Each row is a point. The window is the flat piece filled in between its corners: a triangle in 3 columns, a solid with four corners in 4, and so on. A path goes straight from each point to the next, and from the last back to the first. After which points does the path pass through the window?

Window, 3 rows:
-19  20  -16
-11  32  3
46  -25  8
Path:
(1): 60  3  -13
(2): -3  38  -23
(3): -25  7  0
(4): -42  10  6
(5): -16  50  -21
(6): 25  -1  -23
(7): -17  -13  20
(8): 1  -23  22
Through the window after points: 2, 8

Window, 4 rows:
-28  7  23  13
17  -33  -8  -8
16  57  -7  -31
-20  -43  -13  -7
Path:
(1): -17  41  -17  11
(2): -12  21  13  -26
(3): -25  -54  26  -24
(4): -10  -32  -11  33
(5): -16  -35  -23  3
(6): -21  -41  20  -33
(7): 7  41  24  -58
(8): 14  60  -11  1
(9): -3  -11  -35  19
(10): -15  -20  22  -39
(11): -15  3  25  -43
(12): -18  14  -27  18
Through the window after points: 5, 9

Window, 6 rows:
20  -43  39  -36  -36  -8
35  10  -10  11  -20  5
13  -20  11  -60  -10  9
8  -23  -49  51  -7  26
-41  -24  -1  -7  18  4
-32  -10  -18  -21  -18  5
Path:
(1): -10  -15  -19  17  -3  -6
(2): -12  -13  -23  -15  0  -6
(3): -16  -9  -9  -10  -1  27
(4): 6  11  4  11  -16  34
(5): 34  -9  -24  7  -14  -16
(6): 33  -33  -4  -23  -21  -25
(7): 9  -10  11  -31  -29  44
(8): -20  -25  5  -14  -12  45
(9): 7  -37  -31  -4  -7  -26
(10): 13  -19  -35  3  -6  -16
(11): -8  -23  -10  12  -5  43
(12): -3  -16  15  2  -28  28
(13): -6  -29  -6  -9  -19  -13
(14): 12  -24  -26  0  -3  -21
(15): -11  5  4  1  -11  28
(16): -14  -21  11  20  -10  41
Through the window after points: 4, 10, 14

Window, 9 rows:
23  10  35  25  7  30  1  25  18
12  8  -53  17  8  -21  -23  41  -20
13  -21  -9  12  -60  18  25  18  3
-7  -27  -20  15  6  -36  37  -10  -12
-2  -4  -1  14  33  34  -21  -13  -15
-7  -22  3  -17  -29  24  23  30  -2
14  -3  20  -7  -9  -6  30  -11  -18
-2  -16  31  4  -28  16  -54  11  -11
-22  15  -2  10  -34  -38  31  -13  7
Path:
(1): -16  -17  20  22  -29  26  20  41  -29
(2): 5  -15  -14  -19  -21  9  12  16  8
(3): 14  -10  -20  -14  -11  -1  0  -3  21
(4): -24  2  8  46  -30  1  14  25  -20
(5): -30  6  17  33  -9  14  18  10  -37
(6): 19  -18  7  -15  -9  6  1  -15  13
(7): 13  -7  -5  -7  -9  -14  10  -8  7
(8): -13  2  28  35  -16  12  34  16  -28
Through the window after points: 1, 7

Window:
-13  -19  22  25  -55  -46  -20  0  -27  23  -21
-5  -15  7  3  1  25  7  -19  -7  -22  -10
41  23  19  20  5  -4  -11  1  14  -18  14
-23  1  7  17  16  12  6  2  -22  1  4
0  -8  -20  22  4  22  -19  19  7  13  12
13  -18  -8  10  10  9  6  13  -30  -4  -6
15  9  17  -60  -9  1  10  40  -6  -16  4
7  16  -3  -3  -8  23  22  -15  -22  -4  -6
-17  20  -28  30  -3  29  15  52  20  6  -40
8  0  -44  -16  -18  -35  -5  48  32  -22  2
3  1  14  12  -20  2  -21  0  -39  -16  3
Path:
(1): 6  -2  5  -9  -4  -5  -12  -21  -14  -6  -14
(2): 10  -7  4  12  -21  8  23  18  -30  -6  25
(3): 3  -6  5  12  -26  16  23  33  -9  -9  19
(4): 9  5  -8  -13  0  -4  -19  9  1  -1  -18
(5): 13  9  -15  6  9  2  -16  13  16  0  -20
(6): 10  0  15  11  -20  7  33  19  -8  -15  32
(7): -6  -13  -2  35  -34  11  30  16  -12  -7  8
(8): 1  5  -5  5  12  14  -17  -10  -10  -4  -12
Through the window after points: none

Window:
29  -4  -32  13  22  13  -23  -6  2  -9  5  -5
-19  41  -2  27  -1  19  45  43  -6  23  -3  -2
13  -8  -1  13  -12  18  17  9  -1  22  22  -19
-28  17  -4  -27  -35  -9  13  -13  -21  -5  0  -28
-2  -26  -17  21  17  -2  -6  -3  39  39  -23  2
-6  29  28  28  -7  3  -2  -40  5  -15  -42  -44
17  4  -26  -16  -13  -7  -16  12  24  26  -30  -7
28  20  -3  36  -15  -48  -20  2  -45  1  0  -16
-2  -12  24  -11  -12  0  -17  15  7  20  20  6
20  4  40  -14  -3  -36  9  12  26  2  4  -10
8  52  -8  15  -7  -40  -6  -5  -23  39  -10  -6
-19  -3  1  7  0  44  35  -12  -29  14  -25  -23
Path:
(1): -4  14  -1  3  7  3  -13  1  -14  17  -6  -60
(2): 3  32  -1  3  16  -11  -12  20  -15  21  -3  -43
(3): 7  15  -7  15  -19  -9  9  -11  1  17  -10  13
(4): -2  -9  -9  13  -30  -14  13  -11  19  9  -11  40
(5): 1  4  9  -2  1  3  -8  16  4  24  3  -16
(6): 9  15  2  10  -3  -33  -17  18  -24  18  4  -34
(7): 17  10  3  22  -15  -20  -10  -2  -20  4  0  0
(8): 10  8  0  4  -33  1  13  -22  -3  14  -26  13
(9): -27  20  14  -2  3  -14  3  20  -8  11  9  -57
(10): -5  17  3  4  2  3  0  14  2  13  -10  -37
(11): 13  2  -6  2  -20  -7  26  -16  -8  0  0  36
(12): -3  13  -9  16  -24  6  8  -21  -1  0  -24  10
Through the window after points: 2, 4, 6, 10

Window:
-34  7  28  -8  20  15  1  -2  7  -15  -7  19  -16  3
-16  12  -13  -7  -5  -6  12  -3  -11  -16  -27  -4  1  -4
3  26  -3  4  -16  -20  -18  2  -1  8  -17  2  -39  -20
-4  -11  0  0  -3  -22  13  21  4  -13  -9  8  -4  -1
2  -21  29  17  2  -14  -6  -25  2  -5  -3  -8  5  -9
8  -13  27  10  -19  38  -22  8  49  4  -20  7  0  0
-2  -4  6  9  30  -5  -3  -18  29  5  -3  2  -6  2
-12  -11  27  10  41  27  -10  5  5  -36  -5  -16  4  20
-30  30  29  -32  -15  -12  30  26  19  -4  -1  -12  -26  -2
-13  21  -14  45  15  -28  5  22  -9  32  -13  1  -4  2
-25  0  6  -35  4  -5  9  20  -7  4  -16  -12  -14  -9
-3  15  1  14  -6  -24  2  -9  -15  13  51  6  7  -11
-21  -22  -19  -3  -7  4  60  -21  -10  -13  16  9  -36  -14
25  -13  22  10  -5  7  4  -4  -2  3  0  8  9  20
Path:
(1): -31  -12  7  9  -16  -1  -12  0  12  6  -1  -11  -8  35
(2): -13  -13  9  7  -10  13  -4  -3  21  2  -2  5  -17  14
(3): 16  5  18  7  4  12  6  8  23  -2  -19  3  10  -32
(4): -7  10  16  8  25  13  22  13  0  -2  -10  2  6  -24
(5): -19  -8  10  -1  4  -3  10  0  4  -6  1  1  -6  16
(6): -20  -5  8  7  4  -11  -6  -7  13  9  -5  -4  -6  14
(7): 8  6  6  6  21  -5  14  7  1  -2  -7  4  -8  -23
(8): 11  16  17  2  19  -5  2  8  8  0  -5  10  0  -23
Through the window after points: 2, 6

Window (14 x 14):
40  -18  54  -19  12  16  -12  -20  4  36  34  19  -8  9
8  2  10  -33  -31  -10  3  1  -6  16  7  16  12  -25
35  14  -31  -9  -19  -32  -42  -25  32  37  -3  -9  36  -4
-51  -8  27  -30  26  -34  0  -37  23  -13  -33  2  0  -7
10  13  -1  -16  9  -6  -17  6  17  56  -24  36  2  -7
15  -16  -15  13  28  33  27  -19  -12  -16  60  35  -1  14
12  7  -15  -1  -47  -4  -5  7  3  -25  20  -29  -32  15
31  -44  13  -18  -4  -11  0  37  -11  -29  5  -16  -1  -41
-3  22  -9  11  -42  20  -4  -42  -31  -40  -35  -14  -6  8
5  9  2  30  -36  28  -23  -6  8  -40  21  9  -14  7
8  17  -24  48  3  -14  1  -19  -32  33  19  28  5  -7
31  17  -2  -1  11  -26  -40  -13  -17  13  -6  9  -33  -57
-15  -21  22  -39  -14  30  -6  -6  -33  26  13  -43  -11  -31
7  32  33  0  4  17  23  5  8  7  36  -17  -16  -7
Path:
(1): 12  12  6  -19  1  -27  -37  -2  -28  -7  14  4  18  -8
(2): 3  9  17  -7  15  -3  -24  6  -12  3  13  3  -4  -1
(3): 23  -5  5  -4  -10  1  -4  -19  6  14  4  1  -14  -14
(4): -8  -15  4  24  -32  23  12  -43  20  30  -11  25  -35  -21
(5): 11  17  15  -32  16  -8  -7  20  -16  -31  37  -19  26  21
(6): 19  15  11  1  9  -22  -32  22  -24  10  30  19  -11  31
(7): 16  -10  4  -1  -25  19  23  -46  28  2  -14  8  5  -43
(8): 14  -18  -1  9  -29  15  -12  -57  40  6  8  0  -18  -22
(9): 25  33  -15  -23  6  -37  -25  38  -22  27  0  -7  41  7
(10): 1  37  -2  -13  9  -11  -27  -5  -10  -25  18  11  -11  19
(11): 28  -33  0  15  -48  17  2  -16  25  37  -3  -4  19  -35
(12): 10  -22  10  15  -22  22  5  -34  14  11  15  13  -1  -19
(13): 8  29  10  -23  34  -13  -2  33  -46  0  12  4  -21  7
(14): 1  10  23  0  15  -18  -27  -3  -31  -19  4  12  -17  23
(15): 7  -3  -17  -17  -32  8  17  -23  23  23  -1  -18  3  -35
(16): 20  11  -9  5  -16  -1  -14  -23  2  7  -10  -3  -18  -22
Through the window after points: 8, 10, 16

Window, 14 rows:
17  -22  -12  4  2  14  -6  -24  15  -16  -11  15  4  7
8  -2  -13  16  -13  1  12  -8  19  -10  3  8  17  -17
4  60  8  -8  28  -25  -24  8  6  -21  -1  -6  -7  7
-37  6  2  -1  -14  2  -21  0  -2  -2  -16  7  -2  10
17  -25  -13  11  -1  -4  -10  -5  1  -1  24  10  0  -11
-15  2  8  10  20  -20  4  0  6  -2  33  10  8  16
1  -11  9  -4  -13  25  2  -20  -1  -13  0  1  1  -9
8  -7  -14  1  3  21  16  -8  0  -1  -10  23  -9  -10
2  -28  -8  26  15  2  3  4  16  -6  23  -12  -11  8
-2  32  24  6  18  -20  -16  4  29  0  11  18  -16  0
2  -8  -8  -29  -11  5  7  0  12  -2  -10  -2  4  -1
-13  14  -15  1  16  2  -17  -9  17  2  35  -5  -16  25
17  -6  -7  2  -17  -7  17  -18  0  1  -2  1  -8  6
23  -7  1  10  -12  14  12  4  5  12  2  9  16  5
Path:
(1): 3  -8  -10  8  1  10  -2  10  5  -19  8  22  -9  11
(2): 13  11  -5  13  -33  19  12  13  4  -8  16  29  -5  1
(3): -3  -15  4  -4  38  -19  -20  -27  17  1  -7  -10  2  -1
(4): 14  -15  -7  8  17  -7  -2  -12  2  18  9  -16  1  8
(5): -18  3  -2  4  -5  13  -7  8  18  -32  25  21  -18  10
(6): -2  1  -2  -2  -3  -2  -6  -4  11  -15  8  9  -4  8
(7): -2  -8  -1  9  4  1  0  -5  7  10  1  -11  8  0
(8): -6  6  5  -5  11  4  -8  -10  9  2  2  0  4  2
(9): 12  2  -9  17  -14  -4  20  5  17  -26  8  22  -16  15
(10): 14  5  -2  2  -6  2  4  2  12  -10  8  15  -8  7
(11): -6  -4  -3  8  9  3  -6  -9  8  1  8  3  -1  -4
(12): 0  -8  1  5  -2  0  1  -13  13  8  10  0  1  -3
Through the window after points: 2, 10
